Every row gives one point. Each copy is the shape, with its points in the same order, turned, moved and blurred by noise. Some copies are also mirrored. Which?

Shape:
[[-0.027,0.003,0.089],
[0.036,-0.009,-0.030],
[-0.008,0.003,-0.049],
[0.027,0.029,-0.039],
[-0.031,-0.005,0.058],
[-0.011,-0.020,-0.013],
[-0.012,-0.022,-0.057],
[-0.032,-0.006,-0.030],
[0.029,-0.001,0.058]]
Copy 1:
[[-0.044,-0.007,0.067],
[0.028,0.005,-0.044],
[-0.011,0.000,-0.069],
[0.010,0.036,-0.058],
[-0.045,-0.013,0.035],
[-0.011,-0.022,-0.034],
[-0.008,-0.025,-0.075],
[-0.036,-0.016,-0.051],
[0.011,0.007,0.045]]
Copy 1 is: only turned
Copy 2:
[[0.017,0.014,0.084],
[-0.023,-0.017,-0.036],
[0.008,0.012,-0.057],
[-0.031,0.019,-0.045],
[0.033,0.013,0.055],
[0.025,-0.009,-0.015],
[0.024,-0.001,-0.063],
[0.035,0.015,-0.035],
[-0.022,-0.014,0.052]]
Copy 2 is: mirrored
Copy 3:
[[-0.077,0.032,-0.027],
[0.062,-0.017,-0.026],
[0.044,-0.012,0.020],
[0.061,0.020,-0.006],
[-0.058,0.008,-0.016],
[0.005,-0.031,0.007],
[0.039,-0.037,0.020],
[0.018,-0.017,0.025],
[-0.020,0.015,-0.066]]
Copy 3 is: mirrored
